Rows are points. To make a cloud, some directions were put in groups of two or more. Within a group, all points are equally far from the middle, so they leave a hole (a ring in 2 directions, a hollow ball in 3). The other directions are filled evenly. Then the cloud was stretched, turned, moved and blurred a little. Count the holes, and give their numbers of directions, smallest first.

Cloud (22 x 3):
[[ -8  32 -10]
 [ 19 -20 -23]
 [-25  15 -10]
 [ -8 -33  24]
 [-45  10   7]
 [-22 -12  21]
 [ 29  -1 -11]
 [-27 -21  24]
 [-16  45 -14]
 [ -3  40  51]
 [  3   0  45]
 [ 20  -6 -35]
 [-19  60  18]
 [-23 -18  -9]
 [ 26 -11  41]
 [-38  21  -2]
 [-35  46   2]
 [ 29   9  -7]
 [-21  50  60]
 [-26 -12   1]
 [ 25  44  13]
 [-26  34  48]]
Holes: 0

Cloud:
[[ 17 -13 -53 -27  -5  36]
 [  0 -21   9  37 -19 -26]
 [ -5  -6  13 -10  40 -27]
 [-33  30 -19  28   7 -16]
 [ 32  10 -30  -3 -13  20]
 [ 22  15  29  16  32  19]
 [-19   0  16  10  14  15]
 [  0 -10 -29 -27  -1  13]
 [-33  28  20  31  29  -7]
 [  6  14   3  22  45  22]
 [  7  41  -9  27   3  35]
 [-27   5 -41 -23  25  15]
 [-10   8  -3 -34  -2  -6]
 [  1  49 -58  12   6   6]
 [ -6 -35  17 -15 -14 -14]
 [-32  21 -33 -11  16  24]
 [ 32 -15  12 -53  26  10]
 [ -8 -18 -25  -4   9  -9]
 [ 24  25  14  34  -9 -12]
 [ -8 -25 -12 -38  17  -2]
 [ 23  -7  -3  -9 -28  29]
 [ 19 -12   3 -16  31 -31]
 [ 11  12  18   6   9  -9]
 [-12  31  -1  -4  10 -14]
 [  7  12  -8 -28  -1 -40]
 [-13  -8   3  14  35  -1]
 [ 20  35   4 -30 -17   5]
 [ -1  36  14  -7   5  28]
 [  0 -31   4  -4 -10   3]
 [-12  53  11  29 -14   1]
 [-12  28   3  -9  11 -32]
 [ 11  47  19 -45   0  -3]
 [ -6  26  22  21 -15 -30]
 [ 12  -5 -22 -13  44 -33]
 [ 15  35 -37  13 -11  23]
 [-15  -9 -19 -41   1  12]
 [ 26  29   7 -12  44   7]
 [ -1  17  45 -31 -11   4]
 [-20  -2 -17 -15   0  26]
 [-28  34  -6 -19   2  27]
 [  7  28 -19 -40  19  36]
 [ 32   7   8  22  -8 -25]
 [-17 -20  -7 -41   2 -16]
 [ 20 -15  -4   2 -22 -13]
 [ 14  -4 -59   6  19  -5]
 [  5   5  -5  38  30  24]
 [ -1  60   0 -26  28  21]
 [ -7  34 -44  19  21  11]
 [-17  38 -22  -6  -6   9]
 [-22  39  -8 -20  -7  21]]
Holes: 0
